Every row gives one point. Examples show where two turns around zero, p and q, send a point. Write where each new point lands after one turn and then the other. Backwards means that the second turn is done in reverse. Each puzzle has new turns, and all numbers are rounded.

Turn p:
[0.19 0.10] => [0.09 0.19]
[-0.14 -0.63] => [ 0.27 -0.59]
[0.28 0.46] => [-0.06  0.54]
[-0.14 -0.03] => [-0.09 -0.11]
[-0.19  0.11] => [-0.22 -0.03]
Turn q:
[-0.53  0.00] => [-0.38  0.37]
[-0.12 -0.15] => [-0.19 -0.02]
[0.13 0.24] => [0.26 0.08]
[ 0.51 -0.09] => [ 0.31 -0.42]
Where do these land?
p, then q: [-0.28 -0.29] => [-0.31 -0.26]
p, then q: [-0.41  0.41] => [-0.36  0.45]
p, then q: [ 0.27 -0.12] => [ 0.25 -0.15]
q, then p: [ 0.16 -0.26] => [ 0.13 -0.28]
p, then q: [0.26 0.27] => [0.29 0.24]

Turn p:
[-0.27  0.13 -0.60] => [ 0.08 -0.45 -0.49]
[-0.20  0.02  0.29] => [-0.31  0.17  0.03]
[0.02 0.20 0.18] => [-0.04  0.26 -0.06]
[ 0.45 -0.34  0.13] => [0.26 0.03 0.52]
Turn q:
[ 0.52  0.14 -0.40] => [ 0.50 -0.07 -0.44]
[0.24 0.06 0.18] => [ 0.25 -0.08  0.16]
[-0.17  0.13 -0.14] => [-0.09  0.21 -0.11]
[0.02 0.07 0.22] => [0.06 0.02 0.22]
[-0.61 -0.41  0.14] => [-0.72 -0.09  0.16]
Where do these land?
p, then q: [-0.08 -0.20 -0.28] => [-0.14 -0.32 -0.05]
p, then q: [-0.06 -0.10 -0.46] => [-0.07 -0.42 -0.22]
q, then p: [0.28 0.06 0.60] => [-0.05  0.41  0.52]
q, then p: [-0.11  0.10  0.51] => [-0.27  0.42  0.18]
q, then p: [-0.03  0.15 -0.37] => [ 0.23 -0.13 -0.30]

Turn p:
[ 0.19  0.08 -0.05 -0.05  0.36  0.20] => [ 0.24 -0.17 -0.06  0.10  0.29  0.19]
[ 0.33  0.09 -0.03 -0.31  0.05  0.19] => [ 0.35 -0.03  0.02 -0.21  0.09  0.28]
[ 0.24 -0.09  0.02  0.26 -0.34  0.25] => [ 0.14  0.18  0.31  0.23 -0.29  0.15]
[ 0.30 -0.31 -0.19 -0.35  0.31  0.14] => [ 0.41 -0.35 -0.31 -0.08 -0.05  0.25]
[0.36 0.01 0.21 0.30 0.13 0.09] => [ 0.36  0.07  0.18  0.32  0.11 -0.09]
[-0.15  0.00  0.40  0.20 -0.33  0.12] => [-0.13  0.06  0.50  0.03 -0.16 -0.22]
[-0.76 -0.05 -0.02 -0.04  0.41 -0.16] => [-0.61 -0.45 -0.25 -0.02  0.25 -0.26]
[-0.62  0.13 -0.18  0.06  0.20 -0.06] => [-0.61 -0.18 -0.17  0.04  0.22 -0.03]
[ 0.11  0.14 -0.18 -0.08 -0.79 -0.78] => [-0.15  0.88 -0.25 -0.41 -0.46 -0.27]
Turn q:
[-0.21  0.05  0.56  0.26  0.04 -0.15] => [-0.28  0.26  0.23  0.49 -0.06 -0.09]
[-0.25 -0.01 -0.37  0.09 -0.08 -0.18] => [-0.19 -0.07 -0.39 -0.12  0.15 -0.14]
[-0.23 -0.03  0.85 -0.29  0.14 -0.36] => [-0.28  0.39  0.73  0.35  0.34 -0.11]
[ 0.23  0.22 -0.33 -0.08  0.21  0.06] => [ 0.43 -0.02 -0.23 -0.11  0.09  0.05]
[ 0.80 -0.20 -0.11  0.04 -0.36  0.19] => [ 0.42 -0.54  0.23 -0.22 -0.52 -0.15]
[ 0.08 -0.22 -0.25 -0.03  0.20  0.20] => [ 0.11 -0.26 -0.12 -0.08  0.06  0.30]
[-0.42  0.19 -0.35  0.01 -0.16  0.25] => [-0.21  0.24 -0.45 -0.31 -0.08  0.14]
Where do these land?
p, then q: [ 0.01  0.12  0.15  0.30 -0.03  0.37] => [-0.09  0.10  0.16  0.40 -0.21  0.12]
p, then q: [ 0.46 -0.27 -0.53 -0.14 -0.50  0.37] => [ 0.14  0.09  0.05 -0.48 -0.84  0.12]
p, then q: [-0.17 -0.02  0.16 -0.13 -0.20 -0.46] => [-0.06  0.16  0.00 -0.23  0.34 -0.36]
q, then p: [ 0.27  0.19  0.34 -0.47  0.03  0.40] => [ 0.41  0.08  0.55 -0.30  0.19  0.04]
p, then q: [-0.19 -0.29  0.11  0.44  0.32 -0.31] => [-0.24 -0.30 -0.35  0.32  0.16 -0.36]
p, then q: [-0.56  0.17  0.00  0.00  0.44 -0.03] => [-0.33 -0.12 -0.20  0.18  0.50  0.31]
p, then q: [ 0.18  0.11 -0.23 -0.01 -0.07 -0.35] => [ 0.26  0.15 -0.29 -0.18  0.03 -0.13]
